Every row gives one point. Examples show where two turns around zero, p and q, send a point. Where does a point land after both, in the order given? Backwards means that the second turn is done in reverse. Each puzzle has new turns, and all numbers are rounded.

Turn p:
-18; -4; -4 => 5; -7; -17
48; 29; -4 => 7; 30; 47
-20; 4; -2 => 7; 1; -19
-9; -14; 16 => -18; -7; -12
0; -15; -6 => -1; -16; 2
Turn q:
0; 7; -14 => -7; 5; 13
13; 18; -31 => -6; 6; 37
-1; -35; 2 => 17; 23; -20
-32; -13; 31 => -12; -5; -44
6; 9; 12 => 3; -16; 0
14; 14; 0 => 4; -13; 14
Where do these land?
q, then p backwards: -19; -21; 1 => -18; 15; 16
q, then p: 11; -9; -9 => -4; 13; 9
q, then p: -6; -9; 26 => 17; -19; 11
q, then p backwards: 14; 38; -17 => 38; -22; -4

Turn p:
19; -2; -8; -11 => 0; -13; 13; -15
-23; -5; -7; 27 => 3; -1; -31; 18
6; 4; -7; -41 => -17; 8; 18; -33
-14; -16; 10; 0 => -18; 4; -4; 15
12; 20; 11; 25 => 33; 1; 4; 14
Turn q:
-1; -8; -1; 14 => -10; -4; 10; -6
28; 9; 10; 6 => 4; 29; 12; -3
-10; 19; 3; 11 => -14; 4; 0; 19
-7; -48; -32; -37 => 39; -46; -8; -32
-12; 17; -10; 5 => -5; -7; 2; 22
2; -2; 16; 8 => -12; 11; -2; -7
0; 13; 14; -7 => -1; 14; -13; 7
Where do these land?
p, then q: 17; 5; -10; -25 => 11; 5; -29; -9
p, then q: -3; -15; -14; -9 => 2; -20; -10; -3
q, then p: -25; 12; 11; 20 => -6; 10; -32; 12
q, then p backwards: -13; 1; 34; 20 => -29; -18; -3; -24
q, then p: 24; -3; -21; -6 => 8; -5; 30; 6

Turn p:
25; 1; -9; -9; -8; 32 => 12; -4; 13; 10; 3; 38
-5; -3; -7; 17; 2; -10 => -8; -3; -2; 13; 3; -15
9; -4; 4; 7; -3; -17 => -6; -7; -17; 5; -6; -4
-10; -9; 11; 6; 13; -10 => -3; 8; -2; -1; -15; -18
-1; -2; -1; -9; -3; -8 => 6; -4; -7; -7; 1; -3
9; -5; -3; -3; -10; 31 => 5; -7; 22; 5; -1; 25
-38; 3; 16; 6; -15; 9 => -21; -5; 27; -25; 1; -16
5; -2; -12; -7; 8; -7 => 14; 3; -8; 6; 5; -3
6; 20; 1; -7; 17; -20 => 0; 21; -25; -4; 8; -4
Turn q:
-12; 10; -8; 0; -12; 48 => -33; -17; -15; -12; -31; 3
0; 11; 12; 5; -14; -15 => -1; 5; -10; 20; 12; -6
-6; 1; -10; 5; 14; -13 => 1; 0; 17; 0; 12; 10
5; -8; 8; -5; 22; 20 => 4; -14; 4; -26; -5; -11
6; -15; 8; 8; -8; -12 => 20; -1; -7; 10; 3; 3
-3; -7; 2; -11; -1; -20 => 11; 17; -2; 0; 12; 5
10; 7; -12; -3; -1; -8 => -1; 11; 13; 8; -4; -3
Where do these land?
p, then q: 5; 16; -15; -7; 11; 17 => -10; -17; 11; -6; 1; -21
q, then p: 23; 8; 9; -11; 8; -12 => -9; 8; -29; -2; -1; -3
q, then p: -14; -8; -4; 5; 5; -12 => 4; 13; 11; 5; -6; 9
q, then p: -2; -8; 12; -18; -2; 24 => 20; -14; -7; -11; 18; 0
q, then p: 11; 14; -7; -9; -20; -13 => -26; 4; -5; 4; 16; -4
q, then p backwards: -27; -6; 6; 25; -8; -1 => 26; 8; -11; 3; -24; -2
q, then p: 3; -16; -1; 14; 6; -5 => 4; -3; 0; 10; -15; 13

Turn p:
-22; 19; -8; 1; 0; 17; -9; 8 => -14; 15; -8; 5; 7; 18; 11; 19
8; 5; -11; 6; 6; -9; -3; -6 => 7; 10; 6; -8; -2; -1; 7; -10
17; 6; -3; 0; -4; 13; 42; 5 => 9; -9; 26; 26; 3; 20; -17; -12
18; -4; 4; -11; -2; 12; -17; -7 => 2; 10; 2; -12; 7; -13; -21; 8
-17; -2; -1; -11; -1; -48; 2; -5 => 6; -10; -30; 2; -2; -12; 24; -31
-6; -3; -14; 3; -16; -20; 3; -12 => -8; 7; -8; 5; -15; -6; 7; -23
-1; -7; -15; -3; 9; 18; -12; -20 => -20; 15; 15; -11; 11; -12; 0; 3
15; -13; 1; 2; 1; 15; 10; 33 => 20; -8; 16; 20; -6; -3; -7; 24
-13; 0; 48; 13; 8; 2; -17; 3 => -3; -32; -20; -30; -3; 11; -4; 24
Turn q:
3; -14; 13; 24; -31; -7; 7; 0 => 6; -29; -1; 24; -11; 15; 8; -11
-4; -13; -31; 19; 4; 3; -5; 23 => 10; -8; 21; -26; 4; 16; 22; -2
0; 3; 6; -5; 28; -11; -4; 7 => -5; 13; -11; -20; -15; -6; -1; 8
17; -9; 3; 16; -17; 3; 11; -2 => 9; -7; -4; 17; -1; 17; 8; -16
4; -6; 18; -32; 12; 17; -11; -12 => -3; 16; -3; -3; 2; -18; -37; -12
-21; 28; 17; -16; 22; 3; 13; -3 => -8; 23; -5; 4; -7; -9; -18; 37
2; 4; -5; -4; -12; -4; 0; 21 => 3; -15; -7; -9; 12; 11; 0; 7
23; -5; -17; 8; -17; -10; -5; -2 => 2; -11; -9; 2; 15; 4; 21; -21
-8; 26; 23; -11; 12; 23; -14; -30 => 12; 25; 1; 20; -2; -37; -22; 11
-9; 1; -15; -13; 19; 2; 13; -2 => -16; 21; 10; -11; 5; 5; -1; 9
-6; -14; -12; 13; -20; -18; -4; 0 => -10; -27; 8; 2; -1; 3; 18; -8
Where do these land?
p, then q backwards: -13; -18; 8; -9; 19; -22; -8; -16 => 9; 0; -16; -4; -7; -22; -30; -1
q, then p backwards: 23; -8; 26; -3; -20; 12; 22; -11 => 2; 19; 0; -17; -30; -6; 28; 6
q, then p backwards: -17; 18; -11; 25; -8; -24; 0; -9 => -28; -20; -9; 10; 15; 0; 0; 22
q, then p: -15; -3; -11; 12; 24; 17; 2; 4 => 13; -7; -17; 3; 9; 16; -23; 5
q, then p backwards: 22; -1; 5; 3; -7; -3; -17; 19 => 5; 7; 21; -5; 6; -26; -3; 0
q, then p backwards: 19; -2; 0; -17; -15; 16; -5; -17 => 10; 4; -6; -31; -4; -6; 13; -11
p, then q: 22; 3; 20; -5; 23; -23; 13; -19 => -18; 22; -7; 0; -3; -15; -14; -36
q, then p backwards: -21; 12; -7; -13; -3; 16; -23; 20 => 22; -13; 19; -6; 23; 16; -13; 2
p, then q: -7; -1; -19; -3; 0; 8; 5; 21 => 15; -1; -6; 5; -10; 16; 12; 12
q, then p: -14; 0; -12; 10; -12; 3; 10; 8 => 1; -19; 9; 3; 1; 3; -6; 16

Turn p:
-16; -8; 14; 23; -25; -14; 7; -30; -13 => -12; 17; 15; -26; -5; 7; 4; -11; -38
-1; 5; -9; -29; 3; 21; -7; 6; -2 => 12; 3; -21; 15; 8; -17; -5; -9; 14
2; -6; -9; 15; -3; -1; 5; -48; 9 => -27; 8; 18; -22; 1; -1; -26; -21; -8
0; 8; 15; -10; 17; 3; -5; 8; -4 => 2; 6; -6; 12; 18; 4; 7; 11; 8
17; 8; 3; 0; -1; 11; 1; 16; -7 => 18; -4; 0; 18; -1; 7; -6; 5; 1
-10; 0; -7; 0; 13; 12; 11; 10; -13 => 15; 17; 3; 0; -4; -6; 3; 7; 15
-5; -17; 0; 22; -5; -4; -13; -8; 4 => -15; -2; 20; -2; -9; 2; 12; -13; -6
-7; 20; -7; 1; 3; 2; -6; 20; 6 => 16; -15; 3; 3; 8; -14; 7; 12; 6
19; 5; -6; -30; 7; -22; -4; 24; -11 => 17; -18; -33; 2; 5; 22; 7; 5; 17
2; -16; 7; 7; -8; -8; 11; 3; 31 => -27; -12; 1; 2; -21; -3; -2; 15; -7
Turn q:
-15; -9; 24; 0; -15; 18; -32; 20; -6 => 43; -2; 7; 8; 0; 8; -27; 8; 8
7; -2; -6; 4; -2; -14; -1; -19; 20 => -9; -18; 9; -6; 7; 0; 14; -16; -7
-16; -19; 2; 11; -2; 27; -25; 12; -10 => 38; 13; 9; 4; -13; -9; -15; -6; 11
3; -7; -7; -13; 14; -7; -13; 3; 4 => -3; -13; -2; -12; -10; -12; -12; -2; -2
-6; 14; -17; 2; 8; -15; 0; -9; 11 => -9; -6; 0; -21; -6; 2; 18; 0; -9
1; 16; 14; 11; -7; -11; 29; 7; -23 => -11; 16; -26; 13; 14; 18; 12; 14; 11
0; -9; -14; -6; -2; -15; 14; -7; 18 => -19; -2; 2; -12; 5; 3; 2; -20; -12
15; 6; 14; 10; -5; -9; 24; -2; -35 => -16; 11; -23; 20; 12; 6; 10; 10; 27
-3; 8; 19; 2; 13; 0; 32; 1; -17 => -11; 20; -25; 10; 19; -7; 6; 16; 0
2; 4; -16; -16; -7; 2; 2; -10; 4 => -17; 1; 18; -9; -3; 2; -2; 1; -1
8; 3; -9; -8; 3; 5; -9; -19; 20 => -7; -15; 23; -5; -1; -10; 7; -3; -11
3; -5; -5; 3; 3; 19; -20; 24; 14 => 20; -4; 6; 9; -25; -2; -14; -3; -15
Where do these land?
p, then q: 2; -5; -14; 7; 23; 16; -21; 1; -1 => 6; -15; 0; 4; 21; -7; 16; -9; -20
p, then q: 4; -13; 10; -13; -27; -21; 10; 20; -4 => -14; 29; 11; 8; -18; 13; -7; -10; 17
p, then q backwards: -10; 10; 0; -7; 6; 25; -18; -12; -1 => 0; -25; 13; 3; 4; 12; 12; -16; 1
p, then q backwards: 15; -1; 13; 8; -26; -28; 23; 10; -25 => -20; 30; -7; 6; -9; -7; -8; 34; 20
q, then p backwards: 2; -16; -2; 5; -15; -5; 7; -13; 2 => 3; -4; -4; 2; 10; 3; -20; -13; -6
p, then q: -1; 2; 15; 5; 0; -18; -6; -2; 5 => 3; 20; -7; -1; 2; -9; -10; 4; 0
p, then q backwards: -11; -4; -7; -2; 2; -21; 14; 0; -16 => -23; 11; -13; 5; 3; -13; -4; 3; -7
p, then q: -14; 4; -1; 12; 12; 22; 1; 9; 11 => 5; -15; -22; 2; 10; 14; 5; -2; -9
p, then q backwards: -7; 19; -28; 8; 12; 14; -15; -1; 13 => 4; -23; 8; -8; 5; 5; -23; -27; -5
q, then p: 20; 3; 15; -23; 14; 15; 4; -11; 17 => 0; 7; 10; -8; 0; 19; 38; 5; 1

Turn p:
-16; 26; -24; 4; -40; -26; 3; -18; 34; -1; 5 => -9; -2; 39; -31; -8; -34; -19; -7; -16; 3; -30
14; -7; 20; 4; 27; -13; 5; 15; 9; 0; 21 => 11; -15; -5; 5; -3; 7; -17; 10; 16; -23; 26
17; -48; 25; 2; 0; 31; -9; 7; 0; -11; -7 => 0; -23; -44; 21; 29; 23; -9; -2; 4; 12; -2
-28; 37; -8; -7; -23; 9; -16; 13; 16; -1; -10 => -8; 11; -3; -37; -15; -16; 16; 4; 2; -4; -36
22; 35; -23; -28; -4; -25; -23; -34; 10; -21; 17 => 12; 7; 55; -39; 4; 9; -7; -15; 25; 19; 0
1; -28; 24; 7; 1; -5; 17; 30; -45; 5; 2 => 12; 8; -25; 37; 26; 1; 17; -3; -12; -33; 18
-14; -22; 2; 22; 13; 23; -5; 1; -20; 3; 15 => -30; 10; -17; 27; 10; 12; 1; 13; 6; -6; 5
-5; -5; 27; -9; 6; 18; 11; -22; -4; 7; -5 => -7; 0; -15; 1; -10; 31; -4; -14; -19; 1; 6
22; -6; 8; 33; 4; 21; 27; 28; -25; 16; -6 => 15; -7; -13; 54; -7; 7; 15; 20; -8; -18; -9
9; 6; -8; -7; 5; -26; -33; -25; 17; 12; -14 => 14; 13; 15; -31; 2; -2; -19; 14; -4; 32; 12
2; -23; -9; -15; 9; 15; 14; 16; -6; 20; 5 => 4; 9; -23; 28; -10; -8; -4; -16; 12; 2; 7
-24; 34; -34; -5; 1; -21; 9; -10; 15; -29; -22 => -15; -13; 35; -33; -17; -30; 31; -4; -4; 14; 1
Turn q:
20; 22; -12; 43; 9; 15; 6; -13; -23; 12; -15 => -11; -8; 11; -35; -8; -17; -29; 19; 12; -22; -24
21; 6; 4; -20; -1; -9; -3; 14; 23; -15; 14 => 2; -9; 15; 5; 2; 23; 33; -9; 0; 10; -3
2; -14; 0; -14; -23; 8; -19; -20; 39; -31; 1 => -12; -30; -1; 24; 9; 8; 27; -16; -31; -17; 15
-24; -37; -32; -20; 4; 8; 38; 21; 5; 4; 14 => 21; 15; -55; -6; -9; 35; 4; 0; 4; 2; 22
27; 25; 29; 3; 28; 15; -24; -19; -13; 19; -28 => -7; -16; 36; 25; 2; -18; -26; 21; 20; -4; -37
-10; 0; -10; 10; 7; -3; 5; -4; -14; 43; 13 => -1; 6; -18; -17; 16; -3; -32; 6; 13; 22; -5
-1; -7; 32; -20; -30; 7; 10; 4; 20; -25; 23 => -3; 6; 13; 17; -8; 26; 20; -7; -45; 12; 12
-19; -5; -23; 1; 18; -14; 14; -11; -27; 12; 18 => -12; 21; -20; -16; 9; 1; -15; 13; 26; 6; 23
0; 32; 21; 26; 25; 9; -11; -22; -26; 9; -46 => -6; -7; 25; 8; -17; -50; -30; 30; 17; -14; -23
2; 14; -9; 9; -14; -13; 7; 1; -13; 31; -26 => 2; -9; -3; -17; -18; -21; -26; -16; 14; 15; -9
-2; -20; -20; -20; -10; -11; 12; -8; -8; -38; 2 => -11; 8; -7; 5; -15; 16; 18; -15; 5; -22; 36
18; -13; 20; 14; -9; 3; -30; 15; -8; -2; -7 => 16; 8; 26; 7; 15; -6; -7; -20; -10; -16; -17
-22; -23; -11; 5; 4; -27; 23; 13; 26; -4; 18 => 27; -1; -22; -18; 9; 9; 19; 3; -6; 15; 36
-12; 19; 12; -17; -8; 13; -30; 29; 18; -15; 20 => -5; 16; 0; 18; 15; -2; 41; -8; -22; 13; -26
Where do these land?
p, then q: -17; -19; 0; -25; -19; 3; 35; 16; 12; 35; -4 => -36; -13; 11; -22; 4; -24; -10; -26; 14; -16; 25
q, then p: 35; -4; -6; -2; -21; 10; 18; 1; 0; -17; 13 => -17; -2; -17; 0; 6; 26; 13; -27; -4; 3; -19
q, then p: -15; 20; -21; -25; -39; 30; 3; 1; 5; -1; -12 => -27; 22; 15; 9; 10; -25; 17; -11; -31; 21; -16
q, then p: -4; -14; -21; 6; 15; 16; -5; 2; -23; -1; 13 => -9; -11; 7; -19; -13; -4; 19; 5; 25; 9; -3
q, then p: -31; 32; -5; 38; -6; 5; -6; -26; -19; -13; 10 => 0; 21; 2; -31; 8; -32; 23; -12; 5; -31; 26
q, then p backwards: 14; -5; 10; 12; 8; -21; -21; -28; -13; -4; -16 => 7; -7; -17; 8; 2; -29; 11; 2; 5; -14; 31
p, then q backwards: 19; 28; -1; 27; 7; -7; -11; 6; -3; 22; 30 => 17; -4; 23; 8; 35; 15; 13; -2; -28; -11; -9
q, then p backwards: -12; -16; -18; -10; 14; -21; 30; -28; 11; 9; -9 => 9; -22; 9; -4; 47; -3; -4; 8; 20; -5; -2
q, then p: 29; -31; 25; -14; -3; -31; -33; 20; 3; -25; 21 => -6; -24; 11; 12; -23; 63; -9; 8; -11; -16; 15
q, then p: -5; -21; -1; -21; 19; -30; -4; 21; -22; -18; -27 => 7; -32; 37; -8; -10; 8; -30; 10; 0; -10; -20
p, then q: -3; 36; 43; 4; 19; 36; -12; 13; -5; 12; 16 => -13; -1; -26; 3; -34; 12; 31; -11; -25; -30; -28
p, then q: -26; -7; 0; 32; 0; 15; -7; 17; 29; 7; -25 => 21; 20; -30; -12; -9; -15; 4; -36; 18; 2; 8
p, then q: 16; 0; -4; -22; 5; -4; 13; -15; 26; -6; -11 => -6; -12; 4; 14; 15; 16; -27; -18; -6; 5; 6
